Each row is a point. The last column is the point's height on a tilted bowl or saddle (a function of degree 2), plus a little noise. Along how many of its main directions does it bend up, bend down or stay straight?

Points, 15 rows:
[[-17  66  11  13]
 [-54  23 -22   9]
 [ 46  13 -28   7]
 [-56 -56   8  54]
 [  6 -94  -6  80]
 [-40  47  15   5]
 [-64   6 -16  16]
 [ 56 -29 -20  21]
 [-24  11   7   0]
 [ 60 -79  27  90]
 [-55 -38  -3  34]
 [ 43 -24 -14  15]
 [-54  41  -1   9]
 [ 59 -50  28  60]
 [ 26   6  28  13]]
Directions: 2 up, 0 down, 1 straight

Points, 25 rows:
[[ -48   -5   -1   96   17]
 [ -25   28  -35  -20   -3]
 [ -75  -34  -11   43   18]
 [ -24   -6   14  -30    4]
 [   3  -40   -8   25   -7]
 [   7  -49   -1   43   -7]
 [  60   -3   21  -32  -58]
 [ -50  -26   35   -3   13]
 [  49   10  -10   45  -15]
 [  -5   52   -1   -6   -3]
 [ -68   -7   38   41   19]
 [  53  -30  -32  -14   -5]
 [  -1    1   17  -20  -15]
 [  24   64   47  -32    1]
 [  77   41   40   20  -45]
 [  30  -33  -61 -110  121]
 [ -28  -28  -70   22   14]
 [ -17   22  -37   15  -12]
 [  36   16  -11   17  -17]
 [  -7  -78   17  -47   25]
 [ -32   -9  -12  -19    8]
 [ -29   34   27  -99   64]
 [  19   97    0   57   46]
 [  26    2  -26  -36    2]
 [  99  -13  -29   -4  -25]]
Directions: 3 up, 1 down, 0 straight

Points, 24 rows:
[[-42 -99 -25  26 -84]
 [ -3 -14 -51  33 -32]
 [-29 -53  32 -37 -39]
 [ 26 -67  14  36 -67]
 [ 28  -4  14  28 -26]
 [-52 -19 -20 -38 -27]
 [  0  75  -1  58 -22]
 [-66  40 -17  43  17]
 [ 10   2 -30  -6 -18]
 [  4  -3 -43  52 -28]
 [ 81  64  30 -20 -48]
 [ 55  -1  34 -10 -35]
 [ 13 -54  45  14 -48]
 [ 55 -47  23   8 -64]
 [  1 -43  33   5 -30]
 [-19  68  76  25  -2]
 [-41   5 -19  23   1]
 [-62 -55 -28 -15 -52]
 [ 13 -27 -28 -45 -18]
 [-41  12 -24  21  -1]
 [-23 -49  20  82   4]
 [ 36 -10  53  44 -41]
 [  5 -40  29  74 -19]
 [ 87  12  50   3 -68]]
Directions: 1 up, 3 down, 0 straight

Points (42 x 7):
[[ -49  -24   76   11   20   14  -31]
 [  50  -42  -37   79   23   11  -34]
 [ -26    2   31  -53  -88  -44   -4]
 [ -30    6  -63   29  -10   -1  -18]
 [  -8    0 -104   10   35   16  -69]
 [ 100  -12  -79   29   52  -61 -117]
 [ -20   49  -61    1   42  -16  -67]
 [ -36   25   28   49  -88   19  -10]
 [ -44  -57   58   -2   10   28  -27]
 [  11   13   40  -70  -10  -57  -14]
 [ -13   19   34  -15  -70  -11    0]
 [  47    4   -3   28   65  -27  -38]
 [ -11  -80    1   27    8  -23  -16]
 [  79   31   17   55   31   47  -64]
 [   0  -38   22   65  -29   -7    0]
 [ -12  -33  -39  -86    9  -33  -30]
 [   3  -18   -8    5   58  -21  -33]
 [ -17    2  -11   30  -11   37  -12]
 [  13  -27  -26   78    9   -5  -16]
 [  41  -53  -71   47  -67  -47  -66]
 [   4  -11  -45  -21    3   10  -16]
 [  32  -21   16 -106  -19   15   -8]
 [ -66  -71   -3  -32   13    2  -34]
 [ -14  -46  -61   -2  -58   32   -3]
 [  15  -19   -4  -53  -83   24   -5]
 [ -18  -66    2  -43  -54   29   -3]
 [ -45   34  -20   35    4    4  -25]
 [  31  -31    3   13   13  -14  -11]
 [  39  -21   18  -45   38   -2  -19]
 [ -35   -2   67  -54   28   -8  -33]
 [   5  -23  -43  -59  -65  -12   -3]
 [ -40   49   28   30   36  -23  -43]
 [ -45   11   21   -1   34   73  -63]
 [  15  -16   27   12    3   52  -17]
 [ -77  -12  -16  -70   26   39  -55]
 [  17   13  -53  -16  -42  -34  -26]
 [  85  -13  -64    5  -31    8  -71]
 [ 100    0   -8   -6  -50  -18  -61]
 [  23   88   33   25  -29   30  -59]
 [ -20   57  105    7   17  -15  -39]
 [ -35   20   -6  -24  -15   -1   -4]
 [  13  -41   12   13   -5   39   -8]]
Directions: 0 up, 4 down, 2 straight

Points, 71 rows:
[[  16  -16  -30   -2  -11  -39   10  -10  -12]
 [ -16   -1  -21  -24   10   17   12  -14  -11]
 [ -22   40    2   21  -66  -30   29   -8  -29]
 [   5   18    8   -7   18   -9   22   10   -1]
 [ -79  -11  -47  -21  -12  -35   -2  -28  -12]
 [ -30  -29  -19   10  -23   25  -41  -30   -6]
 [  37    0   28   29    6   -7  -21  -10   -6]
 [ 121   -3  -38  -36    7  -62   30   -7 -100]
 [  -3   60   18    9   -4   20   19   -4  -44]
 [ -19    0  -23   24   -1  -12    7   56  -36]
 [  19  -17  -37   31   -5    0    5    7  -30]
 [ -18  -29  -43  -25   34  -30    9   27  -79]
 [   5   34   -4  -12  -24   36    9   10  -17]
 [ -59  -18  -30   -6  -56  -20  -10   41  -53]
 [   5   20   30  -10    0    3   55  -35  -37]
 [ -13   -6   20   15   27    1   -9  -31    7]
 [  14   63   13   19   -6  -10   -2   -7  -16]
 [  31   14    0  -27    1   66   -4  -40   20]
 [  79   51   28    0   -8  -43   31   20   51]
 [ -26   14    7   52    5   -7   14  -40   13]
 [  -6   23    5  -27   -9   36  -22   36  -26]
 [  56    4  -20  -19   23   23    2   29  -15]
 [  77  -47    8   12   55  -37   13   37  -77]
 [ -12  -35   19   10  -44   43  -11    8  -60]
 [ -10  -35    5   25   17  -29    6  -67   90]
 [  16    9  -11   -4   19   -1  -11  -15   -5]
 [  33  -31   17  -19   -5  -14  -33  -35  -45]
 [  16   38  -14   -4   -4   13  -23  -25   -4]
 [   1   48  -44    5  -32   -3   16  -11   -5]
 [ -33  -17  -21    1  -26    5   15  -14  -13]
 [  26   23  -13  -17  -18  -34   24   -5    6]
 [ -22  -12  -10   28   13   92   19  -19  -15]
 [  -3   30  -37   28  -31  -33    7    8  -16]
 [  11  -42   12    7    2  -26   25  -28  -10]
 [   1    8  -17  -24   17   12  -13   10  -29]
 [  17   31   21    7   28    4  -20  -13  -11]
 [ -10    0   45    1    7   23   38   20  -36]
 [ -31   36   56   -3   -2   15   13  -40  -65]
 [ -46   27  -39  -34  -14    3   25  -13   -4]
 [  19  -34   25  -28    2   33   57  -44  -82]
 [  -9    3  -40  -33  -27   -9   19    4  -10]
 [  14   41   26   -8  -10  -21   -1   13   12]
 [  -4   26   18  -43  -59   -5   35  -44  -59]
 [  22  -36   32   33  -24   45   12   27  -79]
 [ -24   16  -10   26  -12   -9   -5  -38    5]
 [   7  -12   39  -32    1  -15    4  -32  -53]
 [ -15   20  -17  -12   10  -71  -36  -68   54]
 [   8  -17   15  -35  -38   20  -31   14  -55]
 [  11  -19   28  -16   20   -2   -6   -3  -44]
 [   7   -5  -53   -2   -2  -22   30  -19   10]
 [ -15    1  -21   -3   15   38   46    5  -12]
 [ -13   55  -29   29   41   11   19   -5  -24]
 [   0   24  -46  -36   -9   26    2   -3   22]
 [ -47   16    9    6    0  -12   12   23  -15]
 [ -41  -27   14   51  -35   -8   -7    0  -29]
 [ -16   53    2  -27   -1  -21  -27   33  -16]
 [ -29   18    7  -46   45   47  -30   22  -85]
 [  22   15   -6   -7  -75   13   24   41  -15]
 [   0   12   -4    3   -7  -44   10  -13   21]
 [ -34   67  -30  -22    8   -7    1  -13  -19]
 [  47   -2  -23   30   26   24   -7   18  -33]
 [  -5   -1    2   18   12  -34  -40   27  -27]
 [  12   24   22  -37    0   70   14  -18  -27]
 [  -6   13  -21   24    9  -22    6    6   -3]
 [ -36   12  -16    8  -26   47  -38   26  -74]
 [ -34  -21   -3    8  -45   15   12    2  -42]
 [ -15    1   42   -6   -7    3   16  -25  -35]
 [ -19   39   28  -29    3  -25    8   34   16]
 [  44  -23   25  -19  -27   49  -41    4  -45]
 [  47   21   27   40   16  -37  -47    4   22]
 [ -51   28   19   -5  -42   -3  -13  -15  -54]]
Directions: 2 up, 3 down, 3 straight

Points, 65 rows:
[[ 46  68  72  11  17  56  -1  -1 -42]
 [ 42 121  71 -12 -38  68 -29  24 -25]
 [-23  -5 -45 -37 -25 -18   6  32  48]
 [-23  41 -36 -35  36 -23 -42  50  62]
 [-28   0  27  -5 -22 -30 -27  -3 -38]
 [ 17 -88 -43   4 -17 -52 -55 -44  -2]
 [  8 -30  16  -8 -48   5  33   9 -23]
 [ 16   5 -27 -70  12 -21  87  42  53]
 [ 21 -21 -13  -9 -69  26 -19  86  36]
 [-24   1  52 -38  10 -69  29  24  42]
 [-33   3  28 -13 -22  47 -17  29 -11]
 [  1 -32  15  18  48 -44  70 -44  38]
 [ -5   9   9 -24  25   1  33 -29  12]
 [ 30 -22 -12 -36  -8  -9 -40  18  15]
 [-58 -46 -12 -43 -21 -21 -23 -12 -30]
 [-24 -13  15  18  52 -46  28   4  17]
 [-15 -40  -3 -76  25  14  17 -48  13]
 [ 43 -54  18 -29 -27 -32 -28 -26 -25]
 [ 46 -71 -28 -22   3  -3  -9 -39   8]
 [  1 -87 -80  47 -25  21 -29 111  40]
 [-18 -23   5  56 -15 -16  32 -41 -18]
 [  9  55  54 -11  40   0  -8 -16 -12]
 [-42   0 -41  49  22 -79  17 -26  44]
 [-36  28  51   4   4 -44  26   5   0]
 [  1 -21  51   6 -83 -10   3  81   7]
 [  2 -44 -79  -6 -60  -4   7 -52 -32]
 [ 59  23 -12 -21   0   8  26  -8  -6]
 [ 11  17 -29   3  13   1   7 -20  32]
 [-43  10 -48   2 -66   6   8  13 -17]
 [ -7 -47  62 -18  25   4  50   8   4]
 [ 21 -40 -35   9 -24   5 -28 -40   0]
 [-28  34  23  68  19  63 -26  54 -70]
 [-17  21  16 -10 -85  20 -11  -3 -74]
 [  4  40  95   0 -19  11 -27 -50 -67]
 [ 14 -54  68 -41 -30   2  14  70  35]
 [-35  31  -4   8  -9   1  -7 -51 -19]
 [-31   9 -23 -30 -50  33 -25  30  16]
 [-30  78  25 -25 -49  20  32 -64 -61]
 [ 35 -11  11  43  48  12  10  44 -31]
 [ 38 -29 -21  24 -47 -25 -37  -4 -15]
 [ 37 -10 -20 -40  65 -16 -10 -30  30]
 [  7 -17 -71 -61   7  82  -7 -17 101]
 [ 18 -27   2 -13  43  18 -10 -63  21]
 [ 20  19  -2  17 -30  -3  30   6  -5]
 [ 58   5 -35  50 -21  18  63   7  -3]
 [ 12  97  42  32 -33  96  18 -48 -28]
 [ 48  53 -51 -11  51  80  75  65  10]
 [  8 -63 -14  46 -48   2 -63  42 -27]
 [-36 -11 -67   8 -18 -22  41  18  41]
 [ 47 -15  25  -8  37  -8 -23 -26  -4]
 [ 13  -4  -5   0 -62 -48 -35   4 -30]
 [-51   1 -27   5 -74 -27  33 -33 -85]
 [ -1  11  77 -37  34  48  50  50  -6]
 [ 38  52 -11 -41  -2 -15  23 -22  17]
 [-40 -22  37 -44 -53 -10 -28  -9 -68]
 [-11  60  -2  -3   4  33   8  27  25]
 [ 20 -38  54 -44  19 -38 -24  16   0]
 [ 15 -13   3 -62 -14 -16  79 -15 -18]
 [-73 -18  44 -13 -37  14 -44  11 -93]
 [ -5  32 -15  -4  43  15 -69  39  -1]
 [ 19 -13   5 -54 -66  46  21 -45 -76]
 [ -7 -10   7  -3  44 -18   3 -20  11]
 [ 34   0  54 -12  11 -18 -83  52 -34]
 [ 60  20 -59 -15  39 -90  15 -60  99]
 [-66  26  24 -26   7 -34  35 -31  -1]]
Directions: 3 up, 2 down, 3 straight

Points (60 x 9):
[[ -21   -6   55  -40   24   31   -3  -22   27]
 [  32  -35   19  -53  -59   79  -10    5   43]
 [   3  -33   40  -10   -3   15   29   -5   17]
 [ -58    2   30  -24   13  -29   60  -14   39]
 [ -39   18   53  -17   44   49  -19    9   33]
 [  -1   18  -10   24  -17  -10  105   32   32]
 [  12  -15  -51    7    2  -61  -15   20   20]
 [   4  -23   -1   18   35    3  -58   18   26]
 [  49   14   47   23   36   -1   86   -8   34]
 [  26  -57   18  -82    2  -69    3   39   37]
 [ -37  -34  -29   41   -8   16  -23   33   18]
 [  -1  -62  -42  -69   20  -69  -42  -39   58]
 [  46  -17   14   24  -93    3  -29  -57   38]
 [  42  -46   15   41   39  -59    2  -57   55]
 [   3  -29    8   26   -6  -17  -31  -23   18]
 [  34   71  -57    1  -15   43   65   11   35]
 [  57  -16   22   -8   67   59   63   85   79]
 [ -21   65   -9    5  -13   16   20  -34   20]
 [ -59  113  -37  -44  -24   30   62   -5   80]
 [ -31   -4  -27  -23  -52   45   14   26   20]
 [  -7  -19  -31  -19  -23    3 -121   27   61]
 [  -9   49   -5  -72   15    8   55   -4   20]
 [ -32  -42   22  -22    1  -23   83   -1   44]
 [ -28  -25   64   50    0    9   -1   31   30]
 [  58   47   16  -23   46  103  -50   12   66]
 [  28   -2  -20    1  -54   17  -24  -22    9]
 [ -33   34   13 -107   69   38  -12   17   60]
 [  38   58  -12   46   69   -4  -32    4   42]
 [   8   26  -51  -45    4   17    0   47   12]
 [  43  -31  -21   30   -5   40  -82   36   41]
 [ -16  -61   82    5  -46   22   -7  -44   46]
 [  -7   74   35    5   33  -59  -20   47   45]
 [ -25   19   25  -19  -49   34   19  -13   16]
 [ -57    8   23  -13   60   12    8   23   32]
 [ -73  -18  -15  -17   -1   46   10   72   45]
 [  -2    5   89   -6    8  -19  -24  -17   40]
 [   3  -13   28   15  -45  -20  -15  -39   20]
 [   5   49   12   14   19  -33  -32   30   27]
 [  32   49   50  -88  -18  -10   25   29   22]
 [  54   37   61  -10    3  -19   38   -5   22]
 [ -37    5   19   -7    3   25   38   33   20]
 [  42  -10   79    3  -35  -21  114   19   58]
 [ -53  -79   24   10  -40   71   27   16   52]
 [ -40    5   10   28   63   22   21  -73   34]
 [  61  -18 -112   -8   17  -15   23   31   30]
 [  60   13  -15   13   66   25   53   16   30]
 [  45   -6  -29   16   -1   21  -50   32   23]
 [  20    4   67  -34   22  -20   14   21   24]
 [ -55  -41   -9   23  -45  -15   26   45   35]
 [  25   31   17   17    9  -37   14  -35   14]
 [   9  120  -22  -54   11  -78  -33   40   55]
 [ -83  -13    4    2   18   22   27   -5   37]
 [   0   28   22   82  -69  -46   66    9   50]
 [  35    9   -6   53  -49    3   -5  -15   13]
 [  16   22  -12  -57   84   61  -86   19   71]
 [  -8  -39  -23   33  -16  -35   -1  -35   22]
 [ -23  -20  -37  -39  -42   26  -27   87   34]
 [  29  -15  -26  -59   67   38  -24  -48   42]
 [  33  -40  -31    3    2  -72   -7  -25   32]
 [  21  -17   37    5  -14   66 -118  -21   61]]
Directions: 7 up, 0 down, 1 straight
